Each wall is flat, endless, passes through zero and stands at right angles to its row. A trip goes straight from one point to another. Which walls does it cross, in order?

Walls:
(1): [73 -4]
(2): [-7 37]
Trips:
[-2  4] to [56 -4] => 1, 2
[ 3 13] to [ 42 -19] => 2
[ 9 21] to [-18 -17] => 1, 2
[-54   4] to [-26  54] => none

Walls:
(1): [-12  20 -39 -39 -19 -31   7 -45  23]
(2): [  5  -6  62  56  -2 -47 -10  29  18]
(3): [ 52 -40 -31  29 -19 -21   6  63  -8]
Trips:
[ 50   6  -8  18  48  15  33 -40   0] to [ 27   3 -40 -38 -29 -27   2   9 -23] => 1, 3
[ 23  30  -7 -20 -15  29 -53   9 -17] to [ -3  14 -17  59  13   8  -5  -4  15] => 3, 2
[-54  49 -11  10 -20 -35  12  -3  33] to [-16 -47 -13 -23  50 -20  25 -39  27] => 2
[  5 -17  10  -3 -29 -11 -21  76 -32] to [-45  28  12  -4  38   8  43 -19  24] => 3, 1, 2

Walls:
(1): [  3  30  10  33   5  49  13  -4  33 -19  55 -11 -18 -14  14 -20  11 -17
  66  31   3  12 -23  -9]
(2): [  3 -17 -13  52   7 -37  35  61 -47 -24   4  38 -26 -15  18  -9  16 -24
 -23 -27  -8 -11 -26 -48]
(3): [ 37 -25  21  12 -39   8 -36  20  14  -4  -2 -31 -18  -2 -23 -29 -40 -21
 -39 -34 -29 -38 -12 -11]
(4): [ -38  -39  -30  -14   -3   -8   10 -108    2  -71  -65  -55    7    7
  -14   25  -12  -43  -50   28  -19   45  -31  -35]
(5): [  7  63  13   6 -12  44 -10   2  19  21 -32 -42  53  54  46   1   1 -21
 -25  51  29  48 -50  -3]
Trips:
[  9  -9  32  10   4  58  22 -33 -35  -2  -6   7  -7   2  18  20 -32  -4
  -4 -31 -23   0  13   3] to [ 36  -5 -17 -11 -16 -13   4 -12 -23  -1 -24  -6  46 -13  16 -13  45  -2
 -35  22  19  14  15 -11] => 1, 5, 3, 2
[-33 -35   1 -34 -28 -22 -17 -10 -20 -18  -5 -17  -8 -45 -29 -23   7 -20
 -10   1   7 -41  50 -39] to [-26 -47 -30 -22  22 -15 -81  58 -39  13  21 -32  27   4 -37   6  11  14
 -13  19  24 -55  10 -17] => 4
[ 24  45  40 -30  12 -56 -13 -28   6 -12 -45 -12 -64 -36  24  26  21 -18
   6 -30  37  -2  -9  14] to [ 41 -21  11 -26  34  36  52 -30  43  39 -19  19  -2 -11  68 -17  29 -25
   6  13   4  26  -6 -13] => 5, 1
[ 18 -11  22 -14 -31 -12  17  30  21  -2 -37  16  16 -22  39   8  16 -17
  17 -12  40   9 -71  -6] to [  2  20   8 -30 -45  15 -50  18  -3 -11 -16   9  25 -24   9  10  29  -7
  37 -41  -7 -46   7  21] => 3, 1, 2, 5
[ 22 -51   3  54   9 -32  -8 -40  -1  49  28  29   9   9  -3 -29  36   1
  -3  43  79  17  37  26] to [-30 -17  23   2  -1  52  76  -8  -9 -38  23  -4  19  -9  13 -40 -43  43
  16  10  14 -42  51  35] => none
